Rows are points. The points of each table are mixes of a few directions, plus a little noise. Count the directions of each table, and those that both share. Where both have some left over, give the other angles between the two spaces (their principal angles), to ten degrees, smallest first.
In the rows, 128 means zero.

First:
[[133 168 195]
 [128 114 104]
 [136 167 183]
 [111 104 149]
 [136  86  12]]
Second, 7 rows:
[[102  45  59]
 [114 117 158]
 [144 118  45]
 [164 209 156]
 [120 140 182]
 [152 180 141]
 [ 99  87 156]]
Directions: first 2, second 2, shared 2

First:
[[154  47  96  95]
 [149  61 101 102]
 [129 127 128 128]
 [118 158 140 141]
 [ 91 248 176 175]]
Second:
[[169  98  83 124]
 [194 208  70 179]
 [ 75  94 178  97]
 [115 113 138 120]
 [101 202 164 157]
 [114  54 139  89]]
Directions: first 1, second 2, shared 1

First:
[[ 41 133  76  90  93  93]
 [171  84 136 135 166 153]
 [163 204 171 153 102  90]
 [ 73 118 196 161  97 161]
 [217 168  70 108 161 108]
 [106 109 156 128 118  94]
 [134  73 101 118 158 164]
 [119 131 120 130 125 158]]
Second:
[[127 140 131 120 136 134]
 [130  80 117 162  94 105]
 [132   7 101 214  42  71]
 [128 121 127 133 123 125]
 [126 179 139  92 164 152]
 [126 189 142  84 172 157]
 [126 179 139  92 164 152]]
Directions: first 4, second 1, shared 0; angles 60

First, 10 rows:
[[ 57 131 181 174 120 160 120 137]
 [111 103 146 125  90 168 102 170]
 [ 41 147 170 195 145 143 139 150]
 [232 132  75  71 138  83 144  77]
 [113 142 162 160 114 130 122 163]
 [142 121 174 123  85 145 110  87]
 [138  58  49  21 130 172 110  81]
 [182  96  24  50 157 114 135 129]
 [105 177 209 217 112 109 132 182]
 [163 167  92 144 186  62 172 101]]
Second (10 x 8):
[[209 148  90 121 135  64 217 117]
 [171 124 122  72 128  70 153  93]
 [119 118 139 103 124 113 103 157]
 [101 157 154 191 141 166  67 134]
 [ 53  88 114 151 105 223 146 151]
 [157 161 156 124 146  66  63 166]
 [ 55 100 133 152 115 228 118  74]
 [158  96 127  12 118  60 150  64]
 [180 187 135 186 156  91 114 126]
 [ 75 102 110 167 111 200 149 198]]
Directions: first 4, second 4, shared 2; angles 50, 70

First, 8 rows:
[[105 133 139  90 144 180 115  81 146]
 [128 127 127 130 128 127 129 130 127]
 [101 134 139  82 148 191 111  72 150]
 [112 133 136  99 140 168 117  94 143]
 [161 120 113 181 106  54 146 194 102]
 [166 119 113 189 102  41 149 205  97]
 [147 123 120 160 114  87 139 165 114]
 [106 133 137  93 143 176 116  84 145]]
Second:
[[ 96 147  86 128 101 111 124 109 148]
 [205  92 114 163 144  96 123 142 171]
 [164 114 137 111 148 150 129 130  78]
 [  7 155 122 114  83 137 145 109 153]
 [171 154 163 138 159 116 103 147 118]
 [ 77 135 123  91 112 165 142 109  77]
 [175  97 153 150 150 120 131 150 151]]
Directions: first 1, second 4, shared 0; angles 60

First (8 x 11):
[[ 95 136  79 164 144 144 136 124 120  93 135]
 [209 106 249  40  90  87 106 141 152 215 110]
 [133 125 137 122 126 125 127 129 130 134 125]
 [154 122 168 101 116 114 121 131 135 156 123]
 [ 79 142  57 181 149 153 142 121 113  77 140]
 [154 122 168  99 116 115 121 132 136 156 123]
 [ 70 143  42 190 156 158 146 120 112  66 140]
 [127 129 125 130 130 128 130 129 128 127 128]]
Second (10 x 11):
[[181  65  81 104 196 150 243 110 156 164  95]
 [162  88  98 113 171 141 202 119 146 150 109]
 [135 118 120 123 138 132 145 127 132 135 122]
 [ 89 175 161 145  78 112  43 140 108 102 151]
 [166  85  95 109 179 144 211 115 148 152 105]
 [ 96 166 154 141  86 117  60 140 113 110 147]
 [108 153 148 136 101 119  83 135 117 114 139]
 [130 126 126 128 130 129 131 127 127 127 126]
 [ 82 183 170 150  68 110  27 144 105  97 155]
 [131 125 125 126 133 130 135 126 131 130 125]]
Directions: first 1, second 1, shared 0; angles 90

First:
[[117  94 119 151 105  96 169  82 148 150 116 141]
 [ 66 162 176 212  93 166 103  71 125  90 147 125]
 [143  85 101 124 120  76 179 101 159 153 117 151]
 [ 65 192 194 228 106 179  77  78 134  43 175 129]
 [178  95  87  76 155  78 163 154 154 145 121 146]
 [ 90  85 121 134  76 132 158  87  92 213  75 108]
 [177 102  94  83 157  84 156 153 156 137 127 148]
 [165 166 130  95 178 144  87 193 132  75 158 128]
 [142 153 128  77 152 168  86 193  84 139 121  98]
 [134 147 129  99 142 157  97 169  97 135 124 107]]
Second, 9 rows:
[[ 29 177  81 206  84 152 120  97  85 249 153 161]
 [183 124 151 100  78 126 132 134 152  72 133 116]
 [204 117 111  59 209  92 127 190 162  76 138 136]
 [122 104 152 136 193 114 123 105 134  87 109 108]
 [185 114 147  91 201 107 136 172 181  40 146 152]
 [ 86 136 130 160 125 148 136 125 124 157 137 156]
 [106  85 165 111 112 166 153 136 109 152  82 120]
 [120 133 137 146  95 131 124 102 124 123 127 116]
 [117 162  79 142  54 115 101  91  82 198 129  88]]
Directions: first 3, second 5, shared 2; angles 90

First (11 x 14):
[[ 97 161 145 123 132  99 119 122 136 119 132 129 132 154]
 [108 121 123 123 174 157 150 165 151 130 135 144  99 105]
 [ 76 151 145 152 156 138 119 142 118 132 126 127 111 154]
 [ 81 156 123 140 131 118 100 138 128 116 113 134 134 139]
 [161  71 128  87 173 190 160 177 185 125 198 101  85   7]
 [137 125 104 142 117 125 134 123 108 136  86 155 138 156]
 [182 118 146 119  74  99 122  77 109 130 144  98 157 141]
 [173 103 103 128  88 128 122 110 112 130 108 128 150 117]
 [109 137 107 143 118 127 108 133 117 123  98 141 140 135]
 [173 127 131 106  98  91 145  96 130 128 125 135 150 150]
 [108 138 154 145 144 135 130 126 114 137 141 114 114 150]]
Second, 9 rows:
[[156 137 128 119 139 123  84 153  81 160 154 102 130 138]
 [ 78 139 144 139 116 118 161  94 178  89 110 146 129 133]
 [150 143 112 133 137 139 140 134 115 129 133 135 112 137]
 [159  24 145  95 114 147  78 148 125 166 126  93 152  60]
 [125 175 134 137 136 124 132 117 122 111 146 125 106 160]
 [ 76 103 132 138 107 126 182  94 198  90  85 163 141 107]
 [135 165 148 130 136 136 121 109 126 105 160 109  89 154]
 [144 140  95 135 137 127 144 150 106 145 116 150 136 135]
 [129 125 115 126 130 112 110 154 103 158 121 130 156 127]]
Directions: first 5, second 4, shared 1; angles 30, 60, 70

First:
[[ 89 138 127  64 148 214 144 170 114 109 156 147 135 162 191 150  79  92]
 [154 162 125 220  59  45  69 131 143 134 168 106  82  96  62  87 174 186]
 [143 124 130 127 158 105 124 124 131 114  91 109 183 144 139 112 137 171]
 [125 159 130 172 177  92 151 153 139 109 157 113 173 131 163  92 141 201]
 [119 105 141  90 142 159 137 133 136 115 110 101 144 146 146  91 118 116]
 [140  86 129  85  92 147 111  93 122 146  76 132 100 126  88 154 122  66]
 [104 145 146 183 108  95 101  97 133 142 126 112 114 111  93 122 134 106]
 [111 129 122  73 111 177  70 118  97 118  75 143 158 165 131 197  90  79]
 [157 106 115 172 155  96 249 116 147 172 198 175  54  61 124 134 162 122]
 [141 124 116  94 128 148 126 146 122 118 126 136 137 144 141 140 121 142]]
Second (11 x 18):
[[107  79 163 102 136 117  91 173 152 150  80 107 155 138 154  66 107 214]
 [106  81 162 102 136 119  92 171 151 150  82 110 155 139 154  70 107 210]
 [111  91 155 109 135 120 101 162 146 146  92 114 149 136 148  82 112 192]
 [115  99 150 113 134 120 107 157 143 144  97 116 145 135 145  91 116 179]
 [133 138 121 134 127 129 136 119 123 123 139 132 121 127 123 141 131 111]
 [151 181  88 158 117 139 169  77 101 100 182 150  96 114  97 198 151  32]
 [155 192  83 163 119 143 175  68 100  97 190 154  92 113  93 209 154  14]
 [157 194  81 162 118 143 176  65  96  95 193 156  91 112  92 211 156  11]
 [130 132 126 131 128 129 130 125 126 126 133 131 126 126 126 132 129 120]
 [108  83 160 102 137 118  94 169 150 149  84 109 153 140 152  72 108 209]
 [132 138 121 132 127 131 135 120 125 124 137 131 124 125 123 139 132 112]]
Directions: first 6, second 1, shared 0; angles 40

First (8 x 20):
[[134 126 135 114 159 133 118 121 106 118 158 147 139 137 139 111 120 115
  143 138]
 [103 129 105 143 104 111 122 127 103 112 130 106 139 141 102 121 151 156
  136 137]
 [118 139 125 179 100 128 126 125 141 132 146  90  92 143 109 107 139 107
  129 121]
 [127 171 101 160 111 105 130 163 143 123 167  88 142 136 103 112 165 126
  148 145]
 [107  82 100  96 136 141 127  94  40  95 100 146 180 134 149 160 143 168
  153 154]
 [143 111 172  83 150 135 131 120 163 153  88 174 107 103 143 137  79 128
   91  99]
 [161 116 154 113 156 157 138 125 158 153 105 155 115 107 173 153  99  95
  113 118]
 [129 150 134 134 111 111 131 147 168 140 126 115 113 119 106 120 128 133
  114 116]]
Second (8 x 20):
[[136 130 113 160 141 144 128 125  98 114 166 110 139 148 149 125 147  92
  164 147]
 [108 138 134 139  90 107 127 131 159 137 112 114 100 127  88 113 125 153
  104 107]
 [110 112 114 166 123 129 126 113  80 102 124 108 136 152 138 136 142 118
  147 133]
 [106 104 136 108 122 125 119 103 100 116 109 145 126 134 116 124 116 160
  119 121]
 [139 111 140 144 129 151 137 117 138 142 100 126 107 122 156 150 113  99
  120 115]
 [143 144 109 185 129 131 144 150 133 121 122  90 141 135 160 157 149  79
  149 136]
 [131 129 136 114 130 137 121 121 133 137 156 136 115 126 116 104 124 130
  128 131]
 [150 158 143   7 156  96 125 166 182 153 136 192 161  81  95 116 105 198
   96 130]]
Directions: first 5, second 5, shared 4; angles 40

First, 9 rows:
[[148 144 132 150 128 165 146 133 102 128 150  75 100 137 163 116 188  45
  150 183 108  97  81  30]
 [ 91 137 136 117 170 155 105 136 100 160 127 133 141 159 171 213 144  79
  139  80  72 104 119 128]
 [ 60 175 140  90 201  88  66 154 106 201 151 198 113  36 161 136  81 151
  205  73  35  90 118 197]
 [209 126 197 156  70 184 207  67 127  87 102  67 183 147 124  94 132 119
   63 133 206 161 130  65]
 [160  88  75 131 137 122 145 115  97 100 138 161  81 145 149  89 135 161
  137 138 132  89 145 153]
 [197 113 115 152  56 144 165 142 167  45 145  79  85 145  45  33 140 139
   53 235 230 180 137  75]
 [ 76 105  87 118 122  39 106 123 159 172  96 151 166  95 128 163 123 175
  196 101 100 130 133 178]
 [161 115 142 133  91 144 148 120 156  78 119 116 138 159  79 104 106 154
   56 143 198 174 161 135]
 [ 52 148 125  96 177 105  65 160 133 181 125 170 147 118 134 206 104 131
  154  63  70 127 138 191]]
Second:
[[150 111 136 156 112 152 158 129 125 102 118  84 124 144 143 128 184  88
  138 173 154 129  87  63]
 [145 202 136 185  76  94 149 160 166 144 149  48 140  64 149 105 172  76
  205 207 133 109  61  17]
 [ 77 139 113  86 114  96  77 136 162 172 128 126 169 157  71 177  86 125
   86  90  99 166 184 166]
 [ 96 161  90 101  99  71  91 124 154 194 149 102 152 119  97 127  92 109
  132 128  72 125 167 119]
 [134 152 115 119 144  99 120 119 109 154 153 169 104  74 150  79  83 167
  163 110  94  84 144 162]
 [101  16 100  50 175 170  98  82  83 115  98 193 124 241  85 168  95 157
   15  46 115 165 217 232]
 [168 145 185 217  96 175 193 169 153  57 107  47 135 121 162 152 242  68
  175 217 218 145  11   7]
 [121 138 134 106 158 117 105 128 119 135 134 189 120 106 127 118  75 181
  124  81 115 116 161 200]
 [130 207 157 155 128  94 122 165 154 140 148 147 127  40 147 108  97 163
  188 126 129 104 107 140]
 [166  60  99 121 143 154 162  78  69 112 128 130  89 161 159  78 160 114
  119 146 117  97 128 105]
 [121  74 153 110 166 179 126 125 111  81  98 176 125 182 113 172 125 158
   67  83 165 162 146 193]]
Directions: first 6, second 4, shared 2; angles 30, 70

First, 10 rows:
[[185 170 176 180 146 123 161  71 139 151  60 150 127 100 128  95  90 123
   96 154 117  92 123 121 149 148  81 155 175 144 129  99]
 [ 85  75 133 119 141 127 130 195 112  96 177  75 140 161 151 148 117 155
  149 109 116 186  97 117  94 118 181 124 108 125 109 115]
 [146  99 187 195 161 123 164 174 106 114 149 103 182 127 171 130  69 179
  144 131 100 192  55  89 126 131 144 159 153 142  84  64]
 [156 166 115 129 113 129 120  83 138 152 101 173 123 103 109 118 145 108
  119 139 141  87 153 137 156 132  90 127 137 127 142 143]
 [167 161 134 153 123 128 132  94 132 150 106 170 142  99 122 118 126 123
  123 142 133 104 130 124 159 133  90 138 147 132 128 122]
 [130 124 161 142 149 124 151 121 132 120  98  97 111 139 136 112  98 130
  107 134 113 127 120 127 109 139 133 139 145 136 129 110]
 [150 131 187 170 162 122 168 111 132 124  78  98 119 131 143 102  75 137
   98 142 104 126 106 118 114 146 122 152 165 144 122  90]
 [127 135  35  99  66 138  63 161 108 150 232 225 196  90 113 180 212 134
  201 111 171 146 135 122 190  94 114 101  79 104 114 171]
 [ 27  77 109  28 142 128 120 147 148  79 108   7  16 213 112 123 142  91
   88 103 120 117 184 175  30 131 205  92  88 118 174 175]
 [107 142  43  65  78 137  72 124 131 143 172 182 124 117  95 155 207 100
  155 115 165 103 177 151 153 108 120  93  83 106 149 191]]
Second (9 x 32):
[[185 158 127  50  87 185 210 143 148 142 161  87 236 128 137 107 113 154
   67 143 184 161 121 105 139 189 105 132 154 118 138 210]
 [ 86 110  88  84 196 115  87 172 142  63 141 129 105 122 164 146  59 115
  171 101  68  85 172  89 113  84 127 136 184 173 197 113]
 [ 64  93 127 179 138  96  58 102 122 115  64 156  69  56 190 131 177 166
   48 115 145 193 150 142 174 108 178 178 140  91  67 155]
 [149 130 135 164 112 143 162 152  82 151 170 174 164 186  78 135 127 101
  206 132 114 119  81 132 104 127 108 108 105 142 124  89]
 [120  97 123 135 120 112 112 136 141 125 138  93 103 110 132 149 115 127
  150 129 108 104 137 122 150 108 151 107 119 133 147  83]
 [147 142 105  48 152 149 153 162 158  97 163  89 166 141 135 128  65 119
  147 123 109  87 152  92 109 132 104 115 165 162 197 141]
 [ 99 107 151 206  99 105  92  85 107 156  74 156  85  85 146 126 204 157
   65 132 164 192 115 164 168 128 168 155  99  79  43 137]
 [142 138 159 183 109 103 117  83 123 167 105 127  75 147  81 124 171 109
  150 142 130 108 107 170 115 127 128 102  66 114  96  80]
 [162 176 137 102 139 145 161 118 127 136 136 139 150 177  89 107 120 105
  148 133 131 104 117 136  80 150  84 118 120 142 141 144]]
Directions: first 3, second 5, shared 0; angles 30, 70, 90

First:
[[  7 181  78 196  77  62 162 138  74 108 238 109 124 171 186  81 129 162
  144 159 118 174  73  63 163  82 167 211  76 185 100 141]
 [129  81 145 133 162 139 132 132 166 108  90 126 113  98 142 141 141 109
  137 146 100 137 145 137 116 161  93 106 146 111 130 142]
 [197 177 132 134 146 122 142 138  90 123 167 113 103 162  63 181 135 171
  143  53 134 116 167 180 146 129 125  68 155  83 109 158]
 [100  82 125 145 150 144 130 130 148 126  98 142 119 102 181 107 134 104
  123 166  90 170 124 102 124 133  99 124 120 136 129 129]
 [116  80 151  88 123 143 102 115 183 125  65 131 153  91 137 116 124  87
  120 170 146  91 117 119  94 156 136 162 130 145 154  97]
 [151  91 125 155 179 157 139 139 132 132  99 148  96 114 157 134 136 123
  126 127  77 185 155 135 134 130  73  64 138 100 118 150]
 [200  89 173  59 140 166  91 113 183 140  39 134 152  90  83 156 121  90
  113 119 159  61 150 168  91 169 122 106 164 107 161 101]
 [ 99 188 121 113  67  88 123 120 101 124 185 107 155 158  98 121 121 150
  132 117 181  79  97 119 134 110 193 198 110 159 129 111]
 [186 194  96 126 115 153 121 131  46 195 165 162 135 173 103 122  95 163
  100  73 137 156 131 134 159  58 146  92 107 126 117 114]
 [ 94 115 139 132 121 107 133 128 152  96 130 107 126 117 133 129 143 122
  141 147 130 111 120 125 120 153 132 156 132 135 129 136]]
Second, 8 rows:
[[105 123 102 141 153 167 127 148 105 154 146 143  92 126 117 113  88 135
  184 153 113 211  97 144 132 102 110 138 135 137 141 154]
 [135 122 127 144 131 127 140 127 126 116 128 121 132 139 126 143 137 147
  143 116 140 120 131 162 146 121 146 125 150 131 116 122]
 [139 116 143  72 120  72 110 106 173  75 106 127 164  69 119 102 158  94
   48 132 119  18 186  53 107 182 122  74  52 128 129  98]
 [155 155 154 171  90 132 146 122 113 156 120 106 143 203 164 182 156 149
  118  84 160 123 109 179 139 107 160 183 201 109 110 124]
 [115 135 114 161 137 170 136 146  94 172 146 134  96 160 133 137 100 145
  187 133 127 216  84 169 136  92 122 163 171 130 133 154]
 [123  90 113  86 161  91 123 118 165  53 122 135 142  50  89  95 136 124
  114 147 116  55 182  99 137 164 126  45  58 146 122 104]
 [138 115 122 159 140 127 153 128 127  98 129 117 130 144 117 156 142 169
  165 107 152 114 135 197 167 115 161 113 167 135 103 115]
 [118 165 147  92  91 139  90 130 119 200 123 141 122 132 163  97 108  61
   65 155  96 166 100  23  61 139  78 182  88 107 168 154]]
Directions: first 4, second 3, shared 0; angles 50, 60, 70

First:
[[140 152 120 102 139 133 103 116 102 113 129 106  98  93 125 135 139 161
  113 111 125 114 153 108 156 126 157 113 141 139 118 158]
 [ 88 113 142 143  99 176 249 164 143  92  58 210 111 142 145 110 165 105
   85 173 135 120 117 123  90 181 139  99 170 158 176  64]
 [143 133 126 141 112 108  94 116 132 158 157 119 141 136 137 131 105  93
  164 124 108 138 121 147 140 125 121 161 102 123 113 127]
 [130 131 123 130 148 112  75 118 125 137 154 106 115 130 116 154 132 137
  125 105 134 116 148 114 131 116 139 118 142 123 154 142]
 [122 128 116 139 114 144 168 141 132 122 109 167 146 131 138 110 111 107
  135 134 121 135 108 136 113 136 100 135 113 128 121 118]
 [130 125 120 143 120 128 135 132 136 137 130 144 150 135 132 119 108 106
  148 129 119 138 110 141 121 126  99 144 105 121 117 124]
 [139 115 152 123 124 101 111 117 133 148 146  87 142 138 124 120 128 131
  147 143 130 142 121 146 140 114 135 150 113 115  99 126]
 [133 125 127 107 166 122  89 123 117 119 140  86 120 118 103 140 139 184
  108 107 153 117 145 107 133 100 132 102 139 113 128 164]]
Second:
[[154 111 143 145 112 141 132 121 121  89  95  80 127  78  74 100 164 159
  126 145 116 108  92 127 147  84 147 105 160 137 114 128]
 [116 128 123 133 105 105 116  89 109 149 159 155 160 129 180 158 136 101
  114  94 128 122 171 107 133 139 141 112 133 152 153 102]
 [101 114 127 148 159 125 141 131  76 113 118 117  93 154 128 107 104 154
  119 111 148 185 138 138 127 134  76 121 137  91 138 157]
 [147 134 125 130 130 133 119 122 122  98 110  83 127  98  89 100 156 152
  117 152 122 111  98 119 126  86 141 102 174 135 133 125]
 [117 160 105  98 153 121 113 140 151 152 154 149 134 163 155 141 108 110
  123 137 137 126 142 121  98 145 123 138 124 124 145 125]
 [134 109 141 132 123 139 137 137 135 119 113 126 126 114 108 131 132 142
  132 122 130 120 119 132 142 123 130 129 114 125 112 138]
 [140 133 134  94 138 155 136 178 206 149 124 163 131 136 110 154 109 122
  154 145 131  93 110 143 120 151 143 169  64 123  92 143]
 [108 123 121 126 134 117 124 114 112 140 146 156 143 142 162 154 121 128
  112  91 146 132 167 112 125 142 117 115 117 127 146 129]
 [151 114 149 157  88 128 136 110 110 108 107  93 122  90 101 103 155 122
  142 144 100 129 101 140 156 107 148 127 150 145 113 110]
 [111 155 116 114 140 115 127 140 140 162 155 157 117 178 172 134  92  88
  143 140 126 156 141 143 108 167 114 163 108 118 135 124]]
Directions: first 5, second 5, shared 1; angles 50, 60, 80, 90
